Every row gives one point. A path goes straight from each point to the next, and from the last back to the first. The post is the endless flat space through its rows: a point in 2 columns, a line in 3, a plane in 4, and so on, so that a path can go around it. Count how often the path circles the post. Going back the other way cancels.
In the rows, zero is written as 128.

Post:
0: 120 155  80
1: 129  90 141
Path:
0: 148  76 168
1: 163  82  92
2: 121 112  81
3:  97 101 126
4:  65 176 101
5: 116 173 124
6: 100 142  99
7:  88  70 132
8:  95 121 166
9: 144 185 117
Times around: 1

Post:
0: 120 113  99 157 119 112
1: 127 112 148  85 122 134
2: 151 126 131 117 147 165
3: 138 149 132 158  86 124
4: 138 132  80 153 229  59
Path, 19 rows:
0: 135 157  95 113 172  79
1:  83 132  75 142 165  98
2:  65  94 133 143 129  84
3: 169 104 141 174 184 143
4: 167 122  97 172  89 113
5: 147 150 113 129 115  88
6: 121 184  56 175 136 101
7: 130 111  87 102 159 108
8: 157 134 106 164  93  77
9: 112  82 162 110  93  78
10: 101 131 166 157 109  93
11: 123 131 104 147 139 149
12: 140 177  77 150 113  93
13: 175 145  99 150 118 132
14: 143 172 100 106 196  96
15: 107 121 143  92 131 152
16: 150 148 101 123 186 163
17: 200 171  62 145 192 105
18: 175 142  68 138 205  78
Times around: 0

Post (8 x 9):
0: 142 128 143 191 176 160 103 142  94
1: 120 164 225 163 166 140  73 138  91
2: 121 127  75  95  98  67 150 128 110
3: 105 115 120 127  60 120 122 133 114
4: 133 196 237 205 132 117 113 141 105
5:  87 114 101  90  95 117 173 137 162
6: 125 122  89 102  87 117 138  74 142
7: 150 115 144 184 168 106  87 140 157
Path (22 x 9):
0:  82 105 136  87 146 121 141 162 112
1:  41 135 147 142  90 228 150 101 123
2: 143 163 125 180 150 133  96  86 133
3: 102 109 152 163 114 137 123 142 130
4: 185 101  87 144  81  55 161 131  92
5: 180 138 142 124 170 137 108 112 134
6:  74 162 170 137 155 189 133 184 124
7: 100 133 145 109 170 129  90 122  86
8: 129 151 208 188 101  93  89 104 124
9: 150  99  91 140 153  78 145 156 170
10: 144 163 106 125 153 158 150 113  71
11:  92 163 163 160 171 140 102 156 136
12:  75  74 115 161 140 146 106 100 188
13: 173  65  94 197 126  91 133 116 112
14: 168 145 108  83 116  88 131 115  97
15: 165 180  85 115 159  69 106 119 144
16: 118 196 132 147 176 111 109  98 135
17:  87  83 135 183 124 124 127 147  93
18:  93 135 212 172 103  96 103 135 117
19: 117 166 155 159 151 111  97  99 135
20: 117 118 119 102 106 170  96  99 155
21: 186 140 158 150 148 147 139  87 160
Times around: 2

Post:
0: 113 108  46 183 126 134 121 147 130 134 105 132
1: 129  98 117 189 131  66  84 136 122 149 157 147
2:  76 145 127 104 117  78 118 150 102 140 144  57
3: 122 130 198  93 173 135 119  90 123  65 137 154
4:  78  93 145 120 116 122 126  39  82 173  85 166
5: 103  64 164 150 135 214 117 160 184 125  82 165
6: 134 142 128 173 137 142 148 101  31 101 171 133
7: 126 129  98  55 151 137  95 113 140 158 144 163
8: 106 127 128 100 164 121 152  99  59 162  82 127
9: 107 108 146 113  77  33 155 128 165 149 156  98
10:  95 130  99  72 115  85 123 147  60 139 101 110
Path (21 x 12):
0:  70  82 119 132  95  71 149  98 123 126 159 127
1: 163 108 154 121 177 170 148  96  53 142 177 159
2: 118 119 160  86 129 129 117 144 164 138 152  83
3:  90  77 115 101 129  97 109  54 133 137 122 142
4:  74 123  30 202 164 100 108 157  85 126 108 126
5:  97 129 177 101 148 143 119 145 100 133  93 171
6: 134 146 159  46 153 139 161 132 112 120  89 174
7: 124 155 118  68 180 122 147 176 119 122 143 139
8:  77  67 135 113 107 150 162 108 128 130 100 155
9:  66 121 106 129 142 109 128 149  78 134 127 149
10: 159 144  86 138 124 166 187  96 101 111 134 174
11:  82  92 143 139 112 167  63 108 148 132  83 154
12: 116 156  62 147 143 120  69 163  98 125 143 107
13: 124 185 100 128 190 146 130  90  96 143 142 147
14: 103 105 119 113 173  95 135 134  85 176 132 167
15:  94  60 170 138 170 128 131  89 124 107 106 129
16:  98  71 159 151  69  88 106 104 146 164 108 109
17: 141 108 162 101  97 125 113 145  51 122  64 130
18:  64 134 126  58 135 123  90  52 113 149 126  85
19: 101 106 145 125 158  39  93 154 147 133 175 119
20:  80 142 112 129 167  64 146 123  63 112  99 123
Times around: 0

Post, 17 rows:
0: 106 124 155  99 144 133 150  89 133  67 115 136  92 144 144 114 104 121
1: 142 127 132  99 124  94 150 115 143  77  96  91 139 128 107 131 115 119
2: 164 115 119  90 152 130 180 119  85 114 145 132 118 146 141 195 150 131
3: 139 161 102  93 104 124 128 100 106 177 135 103 133 146 183 156 141 128
4:  96 132 113 115 146 110 131 147 171 140 122 131 127 126 179  95 113 140
5: 108 135 169 108 118 177 127 199 170 113 158 152 135 129 182 209 136  81
6: 143 110 105 124 134 190  87 158 158 160 143 203 109  95 119 127 136  84
7: 100  64 180 113 171 192 128 135 165 137  88 164 142 130 142 128 168  86
8: 103 153 125 142  94 138 102  97 130  88 153 146 137  54 166  66 177  98
9: 134 136 134  97 144 175 107 181 174 120 157  83 116 108 125 175 163 133
10: 135 140 116 149  72 129 134 162 114 114 134  98 119 133 149 130 137 103
11: 107 165 125 154 137  90  98  91 137 141 112 168  90 111  65 165 144 107
12: 179 136 111  84 130 121 120 114 119  92  71 144 125 147 116 124 143 148
13: 148 138 139 115 120  95 139  98 136 112 135 148  94 163 190 180 137  92
14:  95  92 112  89 141 112  88 154  75 159 163 151 151 146 157 116 132  93
15: 105 138  74 127 139  92  57  71 154 107  82 129 128  88 117  84 109 185
16: 154 113 193 148 111 146 141 110 110 142 142 175 149 155 154 114 162  91
Path, 24 rows:
0:  97 146  93 133  95 143 172 196 134 135 145  96 120 132 164 176 161 102
1: 161 122 105  60 139 103 105 104 120 136 115 126 132 128 108 151 132 147
2: 107 156 117  60 145 185 165 156 189 120 140 109  97  68 158 170 115  92
3: 185 121  70 130 140 148 124  91 141  39  86 170  88 111 129  98  81 133
4: 124 138 102  81 140 165 132 158 163 106 107 119 142 144 154 168  99 149
5: 144 131 164  80 128 131 114  84  92 141 134 224 139 146 123  74 160  88
6:  72  91 196 113 115 100  96 165 123 201 129 135 163 159 114 125  91  63
7: 141 102 165 131 142 155  97 119 114 154 104 163 129 112 124 150 152  76
8: 168 170 115  90 106 148 120 103  98  96 126 143  46 103 112  67 182 132
9: 148 199 154 110  53 156 133 185 163 184 126  64 138  89 158 106 212 108
10: 149 144 219  92 141 158 145 119 111 195 118 150 155 175 105 135 118 106
11:  64 156 134 133 177  58  69 107 201  85  74 147 172  62  77 105 133 113
12: 161 118 118 128 117 122  97 182 137  65 116 178 171 152 121 153 111  79
13: 135 135 138 120 200 160 153   7 147 126  26 210  83 157 152 118 124 177
14: 105 126  83 134 135  44 106 134  98  80  98 126 109 152 117 158 143 152
15: 113 128 108  95 113 195 142 120 136 128 116 114 119  90 130 124 143 130
16:  89 189 189 110  65 115  72 146 134 180 105 106 155 126 123 131 103 120
17:  61 101 172 110 177 113  99 168 162 107 124 137 135 119 120 139 106  48
18: 121 226 152  88 103 109 111 105 113 124  95  74 149 150 146 151 163 113
19:  96 154  54 135 136 136 154 129 151 176 101 140 128 126 140  88 163 148
20: 136 111 194 127  92 185 169 113 144 117  35 205 124 159 135 188 176  51
21: 153 169 120 105  97  79 115 115 138 134 113 118  88 105  81 195 105  71
22: 202 178 139  93 108 176 150 112 110 142 137 156  89 102 122 141 166 122
23:  78 112 153 122 140  93  89 157 114  72 106 166 118 131  95 112 157 117
Times around: 3

Post:
0: 184 157 143 158 154 156 164 144 121  91  95 115 118 183 143 120 101 141
1: 121 101 116 141 249 132  98 161 129 160 130 144 120 167 104 120 177  54
2: 121 131 108 103 157 127 122  89 113 110 119 117  95 118 143  97 116 145
3:  88 123  90 165 128 109 111 108 125 185  97 124  98  95 142 162 157 153
4:  27 136 120 134  97 123 105 164 172 135 140 168 115 114 110 153 132 142
5: 166  86  99 117 171 111 133 158 126 170 111 136 138  90 174 102 125 169
6: 136 121 162 160 145 130 153 123 121 106 147  97  93 130 110 163 110 124
7:  77 135 141  92  96 116 142 140 102 135 136 127 131  91 140 124 171 108
8: 184 111 128 118 159 110 146 165 150 133 171 117 123 173 165  84 159 110
9: 134 139 169 191 124 135 131  95 151 110 117 118 137 122 175 157  99 158
10:  72 104 125 194 124  92 103 129 141 159 119 129  75 118 101 112 171  92
11: 117  77 133 108 148 115  54 132 137 163 163 174  89 180 122 132 107 156
12: 146  77 109 130 169 136 110 147 126 123 145  56 141 124 142 121 135  94
13: 119 118 148  92 195  54 131 135 129 121 118 103 134 158 136 140 124  95
14: 108 120 167 120 125 173 134 156 174 139 124  92 138 135 146 137 142 170
15:  98 115  93 115 136 138 176 122  79 178 111 117 135  85 183 123 115 154
16: 113 147 126 113 106 172 189  85 152 107  86  99 158  97 139 130 151 152
Path, 26 rows:
0: 146 146 118 140 171 156 106 125 165 131  99 126 148  96 158 171 169 187
1: 165 117 162 121 134 101 122 100  83 181 112 113 112 128 177  57 128 162
2: 125 109  91 118 125 113 188 165  90 145  89  99 112 139 112 122 101 119
3: 127 155 142  98 123 160  89 215 170 117 161 132 151 202 136  79 158  70
4: 148 104 111 168 174 171 205 160  72 187 100 132  97  45 155 115 169 104
5: 178 103  98 189 225  90  98 113  84  91 134 161  41 160 129 105 124  81
6:  80  94 133 153 134  79 110 110 117 171  94 120 102 150 102 162 133 144
7: 131 154 168 127 121 102 161 106 144 136  49 119 172  82 151 134 134 180
8: 205 124  85 217  83 149 108 134 215 110 139 135  99 134 137  63 169 120
9: 158 109 114  95 190 124 137 149 179 164 149 101 107 177 162 110  91 164
10:  90 163 132 120 153 165 176 106 163 148  94 111 216 123 180 130 180 115
11: 164 112 148 157 189  97 145 140 130 126 106  98 173 140 155  97 146 107
12: 121  81 130 130 166  93 130 124 107 199 191 127  57 186  99  94 157  81
13: 140  82 146 103 184 165  66 171 161 157 169 170 122 164  91 130 175  65
14: 145  78  90 117 192  84  85 117 133 130 141 131 122 136 184 130 116 123
15: 135 110 103 150 159 162 153 201 115 134 123 137  86  98 141 122 133 123
16: 173 112 161  33 119 147  91 147  93  92 182  97 123 161 153 104 123 111
17: 106 159 150 117 151 130 165 134 104  85 114 180  74  81 104 104 172  76
18: 123 142 127  92 136 104 149 111 114 146  70 130 158  87 164 160  94 150
19:  99 142 147 135 125 107 115 133 100 142  81 124 169 136 127 144 160 109
20: 174  82 114 109 123 103  90 146  95 102 146  94 136 181 134 107 131 102
21: 140 134 113 169 192 149 127  92 124 161 118 162  65 229 142  79 155 139
22:  58 156 139 102 125 112 148 122 113 144 154 122 147 112 166 121 166 117
23: 142 127 131 157 109 109  86 154 153 134 146  94 147 162 166 121 143 105
24: 196 104 126 126 213 183 109 174  99 100 124 106 109  91 120 109 140 103
25:  93  39 118 114 145  66 146 105 124 160 129  71 180  31 178 187 142 119
Times around: 2
